Each row of a before or after table is a point. One or more steps were done to the points. Then noise was added and the rows were shuffled. The steps act on columns, c1 being the first. Write out the steps. A step turns or swaps two columns, mirrors them in a line or flattens them onto one, adds a multiple of one to another, or multiplies or shifts one. Angles are multiples of 10 degrees, from the lower column toward the higher: turns from -170 to 170, lines from 10 to 170 but not 90. Use the fewest steps. Two steps may share a column if one is a turn and the other turns, adds or multiplies; they go together, in the order done. Otherwise the lowest column goes first.
In the rows, 128 means zero.

Before (14 x 2)
[[105 121]
 [187 143]
 [145 170]
 [129  65]
 [117  48]
 [110 156]
 [ 72 146]
 [172 154]
 [140 139]
 [ 62 106]
 [104 101]
 [ 99 171]
 [125  88]
 [128 171]]
After (14 x 2)
[[141 170]
 [183  85]
 [168 158]
 [110  46]
 [ 79 165]
 [127 176]
 [153 150]
 [140  94]
 [103  69]
 [148 114]
 [189 121]
 [121 144]
 [116  92]
 [ 96 169]]
Steps: mirror c1 and c2 in the line at 80 degrees

Before (11 x 3)
[[113 120 145]
 [108 139 119]
 [112 121 119]
 [117 109 132]
 [154 126 140]
 [120 132 125]
 [119 127 121]
 [163 133 128]
 [126 124 122]
 [123 105 120]
 [138 126 249]]
After (11 x 3)
[[125 129 122]
 [131 138 249]
 [107 136 120]
 [149 157 129]
 [128 118 125]
 [114 118 145]
 [106 126 132]
 [122 121 120]
 [114 119 120]
 [128 106 119]
 [138 152 140]]
Steps: mirror c1 and c2 in the line at 30 degrees

Before (8 x 4)
[[167 113 128 129]
 [ 65 177 148 184]
 [139 170 159  94]
 [176 150 146  90]
 [ 86 128 184 185]
 [101  85 115 122]
 [150  67 119 139]
 [108  77  91 171]]
After (8 x 4)
[[100 129 159  81]
 [114 139 119 190]
 [ 68 127 147 105]
 [150 167 116 158]
 [168 131  90 185]
 [211  89 148  97]
 [194 104 184 143]
 [ 93 118 128 151]]
Steps: turn c1 and c4 by -150 degrees; turn c2 and c4 by -120 degrees

Before (9 x 6)
[[141 166 105 105 100 152]
 [102 146 147  93 109  69]
 [148  81 174 113 224 155]
 [183  71 209 159 176 166]
 [141  66 168 151 156 172]
 [117 129  87 119 120  74]
 [108 166  71 158  85 137]
 [ 56 167 115 120 102 109]
 [100 109 105  93  88 131]]
After (9 x 6)
[[ 99 120 101  93 113 128]
 [103 130 150  93 132  69]
 [147 111 174 110 237 155]
 [142 102 167 153 137 172]
 [107 144  73 158  61 132]
 [ 52 136 113 120 106 110]
 [115 128  86 119 124  73]
 [140 142 106 106 112 152]
 [181 104 205 159 157 169]]
Steps: multiply c2 by 0.4; add -0.7 times c4 to c5

Before (9 x 8)
[[139 144 145 121 158 105 108  50]
 [  7 113  92 101 122  86 201 128]
 [158 104 119 132 143 111 114 107]
 [ 71 123 142 140  67 209 153 109]
 [130 129 153 111 110  84 101 135]
 [158 139 151  98 154  87 143 132]
 [ 65 110 148 126 158  86 151 148]
 [121 140 122  97 161 111 103 130]
 [142 167 106 162 149  84 129 147]]
After (9 x 8)
[[  7 110  93 139 126 176 202 134]
 [121 138 118 134 166 148 103 131]
 [163 140 153 139 155 172 144 134]
 [133 126 153 150 111 175  99 136]
 [138 146 143 165 158 150 104  52]
 [146 169 104 200 148 174 129 150]
 [ 74 124 145 176  67  49 154 110]
 [ 66 111 144 161 160 173 147 150]
 [159 106 122 177 142 145 117 109]]
Steps: shift c4 by 40; multiply c6 by -1

Before (9 x 9)
[[116  91 124 130 114 200 149 134 112]
 [148 113  90 140 116 143 101 130  80]
 [ 75 125 162 121 173 160 150 118 162]
 [100 103 121 116  94 190 142 172 172]
 [119  56 160 137 124 143 169 124  90]
 [144  85 121 126 106 192 172 191 143]
 [ 69 132  72 137 133 150 137 120 103]
 [138  68  90  84 150 137 141 136 116]
 [141  85  81 154 148 159 130  96 152]]
After (9 x 9)
[[138 244 120 126 105 190 129 190 145]
 [ 94 182 164 122 171 162 112 118 162]
 [ 86 151  70 139 134 152 114 119 108]
 [139  69  93 141 113 145 164 128  80]
 [122 185 123 127 111 198 145 132 112]
 [113 167 121 119  95 191 137 170 168]
 [134 180  91  88 149 139 173 138 116]
 [140 149  79 156 150 159 163  97 148]
 [121 245 160 133 124 145 162 122  90]]
Steps: multiply c1 by 0.7; multiply c7 by 2.5; turn c2 and c7 by -110 degrees
